Every row gives one point. To make a cloud, some directions were put in groups of two or more. Within a group, all points are equally far from the middle, so they leave a hole (a ring in 2 directions, a hollow ball in 3). The other directions are filled evenly. Then the cloud was stretched, turned, moved and blurred a little. Count the holes, and give their numbers of directions, smallest first.

Cloud:
[[  7  55]
 [-55 -26]
 [-36  43]
 [ 29  41]
 [ 39 -31]
 [-44  11]
 [ -8  39]
 [ 26  33]
 [-11  34]
 [-19  42]
 [ -6 -29]
 [ 31 -14]
 [ 52  11]]
Holes: 0

Cloud:
[[-34 -47  13]
 [ 30 -59  -3]
 [ 41 -42  34]
 [ 26 -63   0]
 [ 45 -16  43]
 [ 48   6 -21]
 [ 12 -63  26]
 [ 34 -56  21]
 [-37 -15 -27]
 [ -7 -52 -33]
 [ 17 -21 -48]
 [ 11  44   1]
 [-44  -5  -8]
 [-44  -6  11]
 [ 33 -29 -38]
 [ 31  -5  55]
 [-20  34  21]
 [-14  39  -9]
 [  4  14 -43]]
Holes: 1 (3)

Cloud:
[[ -5  47  22  13]
 [ 38  -5  -5  42]
 [ 54  11   3 -39]
 [ -5  15 -27 -56]
 [-18   0 -38 -49]
 [ 55 -50 -44 -26]
 [ 37 -32 -75  -3]
 [-10   7 -28 -56]
 [ 47  -1  17  28]
 [-27 -24  14  20]
 [-38   1  13  13]
 [ 16 -42   7  33]
 [ 57   8 -18 -40]
 [ 32  17 -47  32]
 [-13 -33 -60 -24]
 [ 62 -11 -53 -26]
 [-22 -24 -58 -19]
 [ 46  14  28 -27]
 [ 11  46 -50 -24]
 [-24  22  40   0]
 [ 29 -17 -18  45]
 [-12  21  47 -10]
 [-24  -4 -46 -40]
 [ 53  14 -45 -35]
 [ 13 -58  24   8]
 [ 52 -26  18  23]
 [ 44  15  31 -22]]
Holes: 2 (2, 2)

Cloud:
[[ 19 -48  28  33 -16 -48 -17 -17]
 [-13  -9  29  56 -10 -64 -29   9]
 [ 21 -32  50  30 -21 -59  18  23]
 [ 29  -1  72 -32  43  -3  -9  19]
 [ 38 -30 -26 -10 -32 -57  24 -27]
 [ 26   4  -4 -73  -4 -20  -9   8]
 [ 16  39 -18 -59 -17  48   8  14]
 [ 25 -42  68  29  14  32 -14  13]
 [  9 -39  34 -16 -64  -7 -39 -23]
 [ 25 -18  26  63 -53  14   7  53]
 [ -6  35 -39 -17 -19   8  20 -25]
 [ -5 -18  52  55   7 -24 -40   7]
 [  3 -29  -1 -45   8 -30 -26  44]
 [ 23  22  24  35 -13  49  -7  22]
 [ -8  18 -33  77 -16   1 -43  44]
 [-12  -1 -16  49   7 -33  16  -4]
 [ 42   3  -7 -55 -54  23  27 -11]
 [-32 -43 -28  -5  -8  -1  45  24]
 [-14 -74  31  -6  19  38  19  28]
 [  4 -58  35 -47 -57  -5  50  -9]
 [ 54  23   3 -32  19   3 -21  51]
 [  5 -17  38  56  57 -21  26  27]
 [ 44 -50  22  13 -32 -26   3  72]
 [ 24  49   0  31 -28   7 -14  12]
 [ 16 -35 -28  -7  10  46 -10 -19]
 [-22  40  49  -7  47 -30  15  27]
 [ -1  45  -2  -1   3  53 -19  52]
 [-21 -25   8 -27  51 -44  -7  37]
 [ 76  26 -17  51  -2 -17  13  33]
 [-19 -28  49  50 -21   6 -50 -20]
 [ -9  -4 -54  46  35  -3 -25  71]
 [ 43 -14  45  37  28  -7 -47  89]
 [ 57 -33 -38  10 -51  28  -1 -19]
 [ 26 -33  41 -18 -44  37   9  44]
 [ -1  -5 -41  -8  40 -36  35   6]
 [ 65 -67  -6  13 -64  37  21  38]
 [-53 -22  -9 -14 -13  -5  30  22]
 [ 50  11  53   9  14 -21  -6  28]
 [ 27 -40   7 -26   8 -54  24  -6]
 [ 86 -18  -9  27 -12   1  58  46]
 [ 28   8 -19 -42  -5 -29 -28 -13]
 [ 68   3  -1 -14 -12 -18   7  42]
 [ -8  15 -48 -53 -39  23 -10  12]
 [ 37 -23  54 -32  10  50 -43 -13]
 [ 28  41 -35 -41 -11  -6 -39  41]
 [-26 -32 -33  51 -55  -8 -41  30]
 [ 31  16   2   7  16  72   7  58]
 [ 17 -68  23  49 -34  17 -49 -14]
 [ -3  53   0 -15  34  18  26  29]
 [ 74 -31  -1  20 -11 -15 -39  46]
 [ 53   4 -48  51 -16  45  16 -29]
 [-11 -12  18  61  10  25  21   2]
 [ 17 -74   8   2 -56 -36  42  33]
 [-26  14   0  33 -14   1  22  15]
 [ 41  18 -54  18  16 -24 -31  12]
 [  7  33 -39  19   1 -50  41 -22]
 [-46   5 -38 -17 -10  14 -51  41]
 [ 26  18  49  19  43  -5  20  33]
 [  1 -30 -67  17 -14  -3  34  35]
 [-27   2  -6  48  14 -34  -5  79]
 [  1  27 -28  23  36  20  27  55]
 [-19 -10  -1  23  73  25  26 -10]
 [ 67 -12 -41 -10 -16  -3  21  55]
 [ 14  37 -29  72   2 -15 -39  -6]
 [  5  22  43  42   6 -42  -5  32]
 [ 27  -8 -45 -20  -1 -17 -16  23]
 [-17  27 -36  22  62   8 -21  64]
 [-14  24 -22  59 -47  12 -37 -26]
 [-10 -15   1 -43  22 -40 -15  -1]
 [-31  16 -14  22 -37  18 -30 -49]
 [ 21 -36  50  27  45 -43  43  42]
 [  5  77  24 -16  24  22 -49  19]
 [ 43  22  30 -33  -8   3 -29  32]
 [ -3  38  18   2   6 -35  38  56]
 [ 10  49 -42   7   9 -39  -1  -5]
 [ 28  42  27 -48  23 -32  47  53]
 [ 36 -28  64  14  35   4 -58  25]
 [  8 -61  24  24  26 -38  41  15]
 [ -6 -61 -18  32 -12  36 -61  39]
 [-21   1  44  18  49  30  29  13]
 [  7   4 -30 -14  -5  50 -49 -27]
 [ 48  12  15 -59  34  19  33  38]
 [  6 -21 -18 110 -15  14 -17   0]
 [ 62 -29  18   1 -15 -24 -28  13]
 [ 31 -54 -28  18 -42  -7 -25  15]]
Holes: 1 (3)

Cloud:
[[ 17 -24 -47   9 -38 -87 -20 -16  55]
 [  9 -26  17  -9 -37 -12  -1 -42  27]
 [-34 -24  75  -9 -10 -38 -22 -16  10]
 [  1  11  77 -45  21 -38 -34 -81   3]
 [ 38  21   0  -8 -53 -43 -28  22 -25]
 [ -3  18 -30  14  56 -62   7 -29  33]
 [-10  38 -60  27  10  -9  12  26  32]
 [ 23  52 -19 -81 -38 -18 -29  33 -26]
 [ 30  36 -27 -73   8  -5  16 -21  25]
 [ 33 -80  28   5 -19 -18 -28 -14   2]
 [ 16 -14  24 -49 -46 -26   8   9  42]
 [ 28  22 -42 -18   2  12  31  18  32]
 [-14 -23 -49  18  30 -53   6 -25  -7]
 [-11  46 -61 -40  11 -13  43  50  73]
 [-34 -50  -6 -30 -11   6  35 -16 -73]
 [-15  29   1 -68  -2  50 -16 -25 -22]
 [ 45 -23  -1 -26   7  40 -21 -31 -31]
 [-17  53  10  10  25  21 -75  -7 -65]
 [ 15  23 -31 -66   8 -63  30 -22 -38]
 [ -5 -43 -11   5 -22 -42  10 -14 -57]
 [ 29  49 -25 -60 -28 -16 -58  18   4]
 [-39  34  11 -64 -34 -14 -29 -19 -42]
 [ 35 -16 -12 -23 -14  66 -19 -11 -14]
 [ 30   5  38  13 -16  18 -30  18  51]
 [  9  62 -19 -17 -24 -15  28  -7 -47]
 [ 10  49   9 -68 -37  19 -26  51 -31]
 [ 19  49 -12  -6 -25 -13  -1  33  10]
 [ 15  -1  -6  -5  29 -13  32  30 -26]
 [ 13  -4  20 -55  58   2 -29 -60 -40]
 [-13  75   1  -4 -12  45  15   6 -58]
 [-71   2   6 -22  17 -43 -11  33  -8]
 [-26  -6 -47   2   7  -7  32  58   4]
 [-30 -12  27 -37 -32 -44  24   1   7]
 [-24  43  21  36 -17  15  -4 -49   1]
 [ 32  12 -11   3 -52 -29  20  11  37]
 [-10  13  21  -2  -2 -50 -64 -93  -8]
 [-23  55  -4 -56  41  33  21 -60 -25]
 [-44  11 -42  -4 -15 -46  -4   2  31]
 [ 36  51 -45 -40 -45 -33 -50 -12  11]
 [ 13  83 -27 -43 -23 -22   6  27  50]
 [ 21  -1 -15 -10 -37 -62  37 -31  23]
 [  3  16  31  27 -38   6 -36 -33 -10]
 [ -2  70  -2  11   3  34  -8  -4   2]
 [ 60  34 -39  -2 -31  13 -31 -43 -16]
 [-27  89 -33 -26 -20  -5  -3  37  34]
 [-27  11   0 -30 -35  -1 -24  -6 -31]
 [ 20  16 -38 -30  -5 -44 -27  27  59]
 [-21  43  12 -49  -3  28 -26 -18  14]
 [ 23 -31 -56  -7  25   2 -25  19  32]
 [ 29   4 -46  30 -32  23  -4 -32  -4]
 [ 37  25 -23   4 -75  -6   0  11 -10]
 [  6   0   8 -15   7 -37 -26  43  14]
 [  6  29  -4 -35 -13 -38   5 -35  18]
 [-72  14 -14  -9 -33 -34 -14  -7  62]
 [-25  18 -28  24  24 -43   4  47   3]
 [-23 -26 -25 -19 -37 -40 -44  31 -36]
 [-19  28   1  21 -58  14   7  44  33]
 [-22 -22 -37  -4 -47 -49 -44  35 -24]
 [-34  74  -7 -17   6  17 -68  35 -34]
 [ 16   1  22 -60   4 -61 -26   3 -34]
 [ 20 -27   5  33  17 -16  45  28  38]
 [  4   0   3 -26 -24 -58  -8  -1  83]
 [ -2 -23  67 -42 -24 -22  16  26 -25]
 [-31   4  37 -31  -4 -17 -62 -83 -46]
 [-19  39  17  -6  39  -9  -2 -40  31]
 [ -6  18 -14  19 -34 -71  18 -21  21]
 [-22  -7 -36 -43 -18 -74 -35 -33 -18]
 [ -3 -99 -13  22 -20 -40 -44   9  27]
 [  0 -42  47 -62 -57 -52   5 -24   6]
 [ 20  12 -39  23 -16  22   0 -12 -78]
 [ 17 -16 -31 -24 -72 -36 -19 -27   8]
 [-27   6 -59 -64  -1 -25 -10  -4  40]
 [ 26 -23  27   1 -28  23 -43 -10  -6]
 [-39 -24 -21 -44 -21  46 -13 -32 -31]
 [-11  21 -65  24 -32   7  16  33 -34]
 [-23  27  36 -31  78  14 -22 -48 -62]
 [ -7  17  -7  62   1  -9 -19 -22 -12]
 [ 20  -4 -32 -49   8 -25 -41 -12  14]
 [ 42 -50 -21 -20  17 -65 -47 -28 -40]
 [-21  38 -31 -12 -19 -28  -6 -47 -44]
 [-39   3  27  38  22  33  31   4 -30]
 [ -4 -22  -7 -21 -26  -2 -33   8  20]
 [ -4  47 -16 -31   6 -33  -2  34 -31]
 [ 28  68   1  -3  42  -4 -33  13 -39]
 [ 18   3  14 -68 -38 -11 -15  57  -4]
 [ 34 -44 -23 -74  25 -44  -3 -78  -3]
 [-20  40  19 -22  46 -20 -20 -89 -64]
 [-40  -4  -3  -5 -23  -5  29  18  41]
 [ -7 -71 -25 -72  20 -54 -30  30  20]
 [-35 -47  18  19 -26  18 -55  21  42]
 [  4 -60   2  49  22 -22   6  -7  -3]
 [ 11   3  14 -28  35   9 -27  -2  30]
 [ 19 -47 -48 -20 -30 -55 -24   3  84]]
Holes: 0
